Each row of a before or after table is a point. The points were changed in one or more steps. Then noise was added and the rows were shuffled. The steps act on columns, c1 being the first. What was done? A step turns or swaps two columns, mirrors them in a line or flattens them onto one, adds a multiple of one to another, or multiplies or shifts one. Angles are multiples of 10 degrees, from the lower column toward the higher: turns from -170 to 170, lines from 10 to 170 but not 90. Use the fewest steps. Two steps may share a column if one is a turn and the other turns, adds or multiplies; they go together, in the order done. Otherwise the lowest column goes first.

Before, 8 rows:
[[ 0.27 -0.17]
 [-0.54  0.63]
 [-0.81 -0.10]
 [ 0.25 -0.18]
 [-0.18  0.61]
 [-0.44  0.65]
 [ 0.25  0.42]
 [ 0.36 -0.22]]
After:
[[ 0.28 -0.80]
 [ 0.00  0.33]
 [-0.02  0.31]
 [-0.02  0.42]
 [-0.49 -0.64]
 [ 0.44 -0.46]
 [ 0.33 -0.69]
 [ 0.50  0.02]]
Steps: mirror c1 and c2 in the line at 30 degrees

Before, 9 rows:
[[ 0.12  0.16 -0.29 -0.01  0.34  0.26]
 [ 0.36  0.45  0.26 -0.96 -0.02 -0.11]
 [ 0.31  0.50 -0.45 -0.49  0.03  0.13]
 [ 0.68  0.40 -0.15 -0.04 -0.09  0.31]
 [ 0.36 -0.41 -0.36  0.43  0.16 -0.03]
 [-0.24 -0.57  0.12 -0.89 -0.77  0.29]
 [-0.60  0.10  0.66  0.52 -0.65 -0.71]
 [ 0.08  0.04 -0.07 -0.58 -0.09  0.63]
 [-0.24 -0.06  0.77  0.22 -0.28 -0.34]]
After (9 x 6):
[[-0.21  0.30 -0.54 -0.05  0.52  0.39]
 [-0.28  0.24  0.19  0.77 -0.40  0.10]
 [ 0.50 -0.08  0.40 -0.34  0.05 -0.16]
 [ 0.37  0.77 -0.92  0.27 -0.10 -0.07]
 [-0.76  0.42  0.52  0.67 -0.94  0.23]
 [ 0.27  0.79 -0.49 -0.43  0.15  0.02]
 [-0.82 -0.29 -0.88  0.12 -0.13  0.82]
 [ 0.51  0.71 -0.07 -0.16  0.20  0.21]
 [ 0.30  0.47 -0.02 -0.29  0.40 -0.14]]
Steps: turn c5 and c6 by -60 degrees; add -0.7 times c6 to c1; shift c2 by 0.30; swap c3 and c4

Before, 14 rows:
[[ 0.20 -0.26  0.07 -0.31  0.88  0.12  0.24 -0.67 -0.67  0.11  0.56]
 [ 0.27  0.18 -0.56  0.05 -0.13 -0.25 -0.74 -0.78  0.40  0.82 -0.96]
 [-0.52 -0.41  0.06  0.64  0.21  0.31 -0.41  0.15  0.64 -0.55  0.24]
 [-0.60 -0.27  0.34  0.69 -0.09  0.26  0.10  0.44  0.35  0.37  0.06]
 [-0.49 -0.35 -0.39  0.65 -0.17  0.53  0.07  0.38  0.45  0.00  0.78]
 [ 0.64  0.37 -0.28  0.23  0.34  0.01  0.02 -0.41 -0.46 -0.39  0.17]
 [ 0.45  0.29  0.35  0.15  0.33  0.48 -0.41 -0.25 -0.69  0.09  0.24]
 [-0.69 -0.22 -0.01 -0.10 -0.35  0.22 -0.51  0.30 -0.31 -0.12  0.25]
 [-0.01 -0.82  0.09  0.53 -0.36  0.28  0.03  0.28  0.04 -0.30  0.36]
 [ 0.07 -0.11 -0.39  0.59  0.24 -0.56 -0.95 -0.49 -0.02  0.99 -0.19]
 [-0.15 -0.26  0.35  0.38  0.13 -0.30  0.20  0.39 -0.10 -0.09  0.45]
 [ 0.69 -0.05 -0.12 -0.09  0.39  0.24 -0.37  0.52  0.04 -0.06  0.05]
 [ 0.52 -0.07 -0.54  0.30  0.97  0.28  0.24 -0.06 -0.85 -0.36 -0.16]
 [ 0.34  0.66 -0.94 -0.08  0.30 -0.38 -0.61 -0.71  0.11  0.32 -0.51]]
After:
[[ 0.46  0.29  0.38 -0.04 -0.10 -0.09  0.63  0.44 -0.70  0.08 -0.16]
 [-0.62 -0.28  0.33  0.53 -0.07 -0.25  0.11 -0.41  0.36  0.37 -0.23]
 [ 0.05 -0.10 -0.37  0.82  0.26  1.07  0.39  0.48 -0.03  0.97  0.15]
 [ 0.62  0.36 -0.27  0.37 -0.07 -0.03  0.00  0.55 -0.45 -0.42 -0.03]
 [-0.15 -0.26  0.34  0.22 -0.36  0.11 -0.36 -0.13 -0.11 -0.09 -0.49]
 [ 0.19 -0.26  0.05 -0.34 -0.26 -0.25 -0.13  1.16 -0.66  0.13 -0.36]
 [-0.48 -0.36 -0.42  0.86 -0.80 -0.43  0.29 -0.24  0.48  0.02 -0.31]
 [-0.02 -0.81  0.07  0.48 -0.48 -0.22  0.15 -0.37  0.03 -0.28 -0.03]
 [ 0.67 -0.08 -0.09 -0.03  0.10  0.07  0.42 -0.15  0.05 -0.05 -0.61]
 [ 0.33  0.64 -0.96  0.38  0.58  0.69  0.23  0.61  0.10  0.32  0.37]
 [ 0.51 -0.07 -0.53  0.57  0.46 -0.38 -0.01  0.59 -0.85 -0.34 -0.62]
 [-0.66 -0.21 -0.01 -0.12 -0.38  0.14  0.56 -0.38 -0.30 -0.15  0.00]
 [ 0.26  0.19 -0.57  0.36  0.84  0.64  0.41  0.29  0.38  0.78  0.84]
 [-0.54 -0.41  0.07  0.60 -0.15  0.01  0.54  0.06  0.60 -0.53 -0.32]]
Steps: add -0.5 times c3 to c4; turn c5 and c11 by 70 degrees; turn c8 and c11 by -140 degrees; turn c6 and c7 by 140 degrees

Before (9 x 18):
[[ 0.79  0.03  0.27  0.43  0.15  0.57  0.61  0.09  0.31 -0.67  0.02  0.60
   0.13  2.21  0.03 -0.32 -0.58  0.22]
 [ 0.35 -0.09  0.21  0.47  0.07 -0.11 -0.08  0.09  0.10  0.44  0.18 -0.09
   0.09 -0.22  0.27  0.40 -0.47  1.20]
 [ 0.49 -0.02 -0.38  0.32 -0.59 -0.28 -1.00 -0.01 -0.18  0.46 -0.54  0.32
   0.20 -0.11 -0.27 -0.66 -0.68 -0.09]
 [ 0.01 -0.13  0.21  0.25 -0.18 -0.69  0.67  0.14 -0.59  0.46 -0.05  0.63
   0.09 -0.26 -0.15 -0.23  0.51 -0.01]
 [ 0.67 -0.08  0.18 -0.18 -0.28  0.32  0.12  0.06 -0.50 -0.07  0.03  0.22
   0.19  0.21 -0.03  0.31  0.15 -0.20]
 [ 0.01 -0.47 -0.86  0.57 -0.42  0.21  0.59 -0.37 -0.09 -0.40  0.13 -0.60
  -0.25  0.75  0.20  0.34 -0.20 -0.10]
 [-0.39  0.03  0.07 -0.06  0.16  0.45 -0.17  0.00 -0.38 -0.10  0.13  0.50
  -0.51  0.25  0.15  0.48  1.07  0.43]
 [-0.41 -0.17  0.39  0.54 -0.44  0.14  0.28 -0.80  0.78  0.49 -0.22  0.27
  -0.05  0.08 -0.08  0.59 -0.38  0.23]
 [-0.37 -0.24 -0.02  0.58  0.00 -0.52  0.07 -0.27 -0.05 -0.63 -0.02  0.55
  -0.15 -0.17 -0.02 -0.34 -0.57 -0.21]]
After (9 x 18):
[[ 0.01  0.00 -0.11  0.01  0.05  0.54 -0.06 -0.09  0.03  0.27 -0.84  0.31
   0.21 -0.08 -0.48 -0.68  0.69 -1.01]
 [-0.08 -0.09  0.17  0.74 -0.09  0.43  1.23 -0.26 -0.20  0.47 -0.61 -0.08
   0.09  0.05  0.02  0.36  0.42 -0.12]
 [ 0.65 -0.22 -0.02  0.72  0.04 -0.07 -0.14 -0.21 -0.04 -0.54 -0.86  0.57
  -0.16 -0.27  0.31 -0.35  0.57  0.06]
 [-0.19  0.02  0.02  0.03  0.00 -0.56  0.43  0.30  0.55 -0.02  0.16  0.47
  -0.50 -0.01  0.13  0.52 -0.95 -0.14]
 [ 0.57 -0.06  0.28  0.29 -0.08  0.38  0.06 -0.29  0.63  0.31 -0.36  0.61
   0.10  0.13 -0.41 -0.24 -0.39  0.67]
 [ 0.11 -0.11  0.52  0.56 -0.15 -0.39  0.22  0.13 -0.80  0.37 -1.00  0.26
  -0.04 -0.78 -0.34  0.57  0.27  0.25]
 [-0.87  0.01  0.19  0.59 -0.10  0.44  0.20  2.23 -0.39 -0.56 -0.65  0.63
   0.12  0.08  0.34 -0.29  0.53  0.64]
 [-0.66 -0.09  0.29 -0.24 -0.11  0.40 -0.24  0.24  0.50 -0.10  0.33  0.24
   0.21  0.04  0.04  0.33 -0.06  0.07]
 [-0.20 -0.47 -0.64  0.85  0.25 -0.11 -0.14  0.75  0.13 -0.19 -0.77 -0.62
  -0.25 -0.37  0.36  0.31  0.24  0.65]]
Steps: turn c1 and c6 by 120 degrees; flatten c3 and c5 onto the line at 160 degrees; multiply c4 by 2; turn c4 and c11 by -50 degrees; swap c7 and c18; swap c8 and c14; turn c9 and c17 by -170 degrees; turn c10 and c15 by -30 degrees
